Rows are points. The points of each table are mixes of a few directions, plus a little noise. Count the directions of each table, and those that both share. Where both have some left over, give the other angles between the two spaces (their principal angles), to ten degrees, smallest first.
(in the rows, 128 means zero)

First (4 x 2)
[[158 154]
 [148 146]
 [ 79  84]
 [128 128]]
Second (4 x 2)
[[139 156]
 [125 118]
 [109  69]
 [141 167]]
Directions: first 1, second 1, shared 0; angles 30

First (7 x 6)
[[136 119 139 115 109 139]
 [147 105 154  99  80 155]
 [102 160  93 170 193  91]
 [113 146 108 150 164 107]
 [156  95 165  84  57 167]
 [115 145 108 151 165 108]
 [128 127 129 127 126 129]]
Second (8 x 6)
[[161  89 171  75  47 173]
 [106 154 100 163 182  97]
 [127 130 126 131 132 125]
 [124 133 122 134 138 123]
 [ 99 163  89 175 200  88]
 [131 126 131 125 123 130]
 [142 112 146 106  94 146]
 [137 118 139 115 107 140]]
Directions: first 1, second 1, shared 1

First (11 x 11)
[[166 149 138 104  77 172 144 147 111 122 107]
 [ 90 111 133 153 142 105 127 110 121 139 124]
 [174 126 146 136 145 134 185 148 114 164 137]
 [ 56 121 100 128 135  99  51  96 156  88 131]
 [193 118 157 136 149 141 186 148 112 144 134]
 [119 114 118 130 164 107  96 116 151  97 147]
 [155 100 177 156 126 142 176 125  88 131 107]
 [108 139  99 113 135 117  88 123 155 112 142]
 [141 178  71  78 122 132 100 155 173 141 159]
 [147 119 171 143  88 160 174 130  80 139  91]
 [ 59 133  98 130 126 101  83 109 145 132 129]]
Second (9 x 11)
[[218 120 158 116 138 161 165 150 119 102 133]
 [ 41 135  99 139 118  97  92 107 136 153 122]
 [130 128 128 128 129 129 129 128 128 128 128]
 [188 123 148 120 135 150 152 143 122 110 131]
 [242 119 167 112 141 169 174 155 118  94 135]
 [ 58 133 104 137 120 103 100 111 134 148 123]
 [113 130 123 130 126 122 122 125 130 132 127]
 [147 126 135 125 130 134 136 133 126 123 129]
 [ 15 137  90 144 115  88  82 100 139 161 121]]
Directions: first 4, second 1, shared 1

First (11 x 18)
[[100 144  90 158 128  84 144 135 155 157 128  95 103 104 157 180  97 109]
 [ 85 168  94 144 102 107 148 114 169 168 124 113  89 100 150 144  99 101]
 [109 163 102 133  86 132 153  90 171 152 132 121  97 107 139 136 103 111]
 [ 69 154 105 150 146  82 125 163 140 172 112 114  99 106 155 141 114  98]
 [165 104 175  92 131 180 107 123  92  90 128 166 161 158  93  68 167 153]
 [ 72 155 104 149 142  85 127 158 142 171 113 114  99 106 154 141 113  99]
 [ 81 148 126 133 145 106 116 159 126 159 110 133 111 118 139 109 131 107]
 [204  91 153 106 112 177 132  89 112  72 150 139 166 155  98 125 143 166]
 [185  68 175 109 172 149  96 158  66  73 132 146 185 167  99 110 169 166]
 [185  98 140 118 118 155 134 101 119  88 146 128 155 145 111 140 134 155]
 [153 115 144 115 125 151 124 118 117 107 133 139 144 141 113 114 140 142]]
Second (8 x 18)
[[166 109 127 140 136 158 138  92 112 104 140  77 154 157 121 195 118 134]
 [117 161 146 105 101 124 112  92 120 157 153 172 109 123  93 114 151 120]
 [175 136  99  64  54 127 121 105 113 153 137 125 150 126 155 132 170 161]
 [162 130  89  66  62 114 121 140 118 156 117 121 150 117 179 113 169 161]
 [103 130 123 137 155 119 119 157 113 141 109 103 132 134 144 139 129 115]
 [110 127 140 143 136 119 136 141 155 116 128 167 107 110 117  86 112 123]
 [ 71 134 146 160 168 105 127 173 151 129 111 167  96 107 121  74 108 104]
 [119  95 156 209 210 156 152 123 142  68 129  93 126 150  95 172  67 105]]
Directions: first 3, second 4, shared 1; angles 40, 90

First (11 x 32)
[[133 113  95 162 144 129 197 153 156 140  96  71 132 170  86 111 157 142
  128 121 116  95 162 137 142 107 131  92 149  97 132  93]
 [123  79 113 146  97 132  46 166 147 134 168 187 125 146 166 121 110 112
  159 153 133 148 119  81 134 129  93 182 129 133 155 135]
 [119  98 154 124 105 114  57 139 133  72 147 146 140 108 140 153  89 159
  166 164  88 119 155 153 114 137 107 160 147 172 122 161]
 [138 190 115 115 166 131 228  75 106 138  73  51 134 114  89 137 143 140
   72  77 170 130 113 167 108 115 175  61 120 117 104 119]
 [139 207  77  95 128 173 194  78 141 138 131  68  88 117 139 118 179 119
   96 117 142 127 115 173 112 106 181  96  91 118  80 101]
 [146 139 148 140 153 107 112 110 157 150 135 168 199 106 103 162 117 118
  132 115 132 140 120 136 142 121 125 153 114 143 116 170]
 [111  83 162 126 104 115  59 157 102 106 147 174 116 127 156 125  94 130
  152 152 112 134 129  96 127 152  96 158 145 142 155 140]
 [122 130 170 105 121 128 104 142 111 150 166 192 104 123 152 104 153  91
  143 152  90 123 123  93 164 153 114 153 111 113 137 120]
 [115 101 165 117 110 116  82 148 108  97 143 154 115 119 143 127 109 138
  152 157  92 118 144 124 130 149 108 145 144 145 137 137]
 [127 108 118 142 122 123 101 131 134 112 122 125 145 127 128 144  99 144
  133 125 145 138 126 131 111 122 120 137 139 144 133 145]
 [135 160  90 135 157 141 225 111 111 172  82  69 112 153 104 105 160 116
   74  76 187 138 102 114 124 114 159  69 119  83 136  87]]
Second (9 x 32)
[[138 133 132 145 142 136 158 116 132 146 117 116 154 123  98 128 128 122
  108  96 130 133 116 121 147 126 151 109 132 117 131 117]
 [149 161 133 139 187 105 207 115 136 174  88 118 172 134  78 138 156 118
   95  95 160 128 128 131 131 121 136 102 116 105 120 133]
 [100 102 102 117  52 127  73 102 122 119 156 110 108 133 163 110  90 120
  175 116 100 108  92 142 197  94 124 109 130 121 158 127]
 [130 151 117 118 150  88 170 111 131 164 103 118 147 144 114 131 145 117
  132 115 152 113 123 147 146 104 111 106 110 106 129 147]
 [108 124 101 112  84 101 111  99 125 143 134 109 123 142 148 116 110 116
  168 114 122 103  99 152 190  87 113 101 118 109 151 141]
 [143 104 166 149 144 196  88 181 127  67 153 162 103  98 134 136 127 155
   91 169 106 168 167  84  37 197 153 188 158 176 102  99]
 [136 115 156 126 147 164  87 183 124  72 148 167  91 112 153 138 138 153
  111 192 119 155 177 103  29 185 121 192 143 173 100 121]
 [108 108 119 103  86 127  62 145 120  90 157 144  81 132 183 123 115 138
  167 176 112 121 140 136 109 131  98 158 129 149 130 139]
 [141 153 125 142 162 108 196 100 135 177  95 107 174 134  81 131 141 113
  106  79 150 122 109 134 165 107 144  88 118  97 132 128]]
Directions: first 6, second 3, shared 1; angles 80, 80

First (11 x 32)
[[ 72 119 103  57  89 135 155 143 125  92 132 199 148 164 195 129 156 131
  118 170 103 148 163 121 181  99 198 100 194 141  85 127]
 [120 128 144  40 106 116 149 128 130  96 117 171 148 108 143 117 143 150
  115 188 128 160 175 150 145 125 156 116 158 118 107 116]
 [126 123 149 171 124 106 114 105 138 175 162  76  96 127  77 166 109 100
  125 123 131 114  86 139  92 142 115 160 113 136 140 148]
 [159 166  92 200 165 151 119 150 116 126 105 105 130 110 147  73 123 176
  146  70 146 125 142  86 116 101  96 128  96 112 160 123]
 [155  73 141 130 158 123 118 132 122 138 112 163 157 132  92 189  82  57
  161 131 108  62  96 115 123 163 111 107 115 131 114 123]
 [167 115 171  47 134 128 133 120 131  92  96 143 147  96 112 111 143 137
  117 156 142 151 148 179 133 168 100 115 112 112 130  99]
 [165 135 108 204 172 155 106 138 117 133 106 100 127 132 124 107 114 129
  150  57 137  98 101 102 117 137  78 122  82 124 157 120]
 [ 98 158 100 102 104 137 145 142 125 103 128 153 131 137 184  89 158 174
  117 142 128 166 171 114 154  88 168 123 162 126 116 130]
 [157 155 131 202 152 115 110 122 130 167 136  72 108  94  85 122 102 145
  136  99 149 117 116 110  81 124  91 157  90 114 162 140]
 [ 97 118 158  72  87  97 140 107 140 140 157 131 116 124 108 163 134 115
  107 191 122 148 132 161 124 132 166 144 161 134 107 142]
 [ 94 122 111 177 115 147 115 121 130 145 157  95  97 187 142 141 143 100
  123  80 115 120  75 127 141 129 132 133 127 155 130 141]]
Second (10 x 32)
[[141  95 169  74 127  89 136 114 134 143 128 159 146  91  74 189  91  92
  135 198 121 104 135 145 106 152 136 131 140 120 108 130]
 [106 143 141 175 108 110 115 105 142 175 173  61  81 133  96 145 130 124
  110 119 136 139  93 143  96 126 127 170 121 140 144 153]
 [135 134  99  66 139 142 153 162 112  72  79 214 185 112 188  89 135 167
  143 157 121 137 202  97 166  98 155  87 159 108 108 106]
 [123 156  75 121 137 169 142 164 112  74  91 173 157 143 214  54 161 183
  135  97 128 152 175  94 174  89 143  93 140 119 126 108]
 [153  97 137  86 148 134 134 140 121 102  95 176 166 120 128 139 113 108
  145 144 120 106 139 130 141 149 120 100 126 119 114 109]
 [152  88 163  81 139 109 130 123 129 128 114 163 154 106  89 174  98  86
  141 169 120  99 128 144 119 161 121 117 127 123 112 120]
 [122 130 135 174 124 131 113 113 136 155 151  74  95 145 108 136 133 114
  119  95 132 128  86 143 113 144 109 148 107 140 145 139]
 [113 142 127 236 124 150  95 101 139 170 171  17  58 177 111 119 152 112
  110  35 139 132  42 148 109 146  86 164  82 157 165 144]
 [105 162 104 155 113 134 131 132 129 132 143 107 110 136 157  95 149 166
  115 113 133 156 142 115 131  95 145 140 139 129 138 138]
 [124 128 135 113 123 114 132 126 129 132 132 138 132 114 120 140 120 129
  129 154 127 128 139 128 122 124 138 130 138 124 122 132]]
Directions: first 5, second 3, shared 3
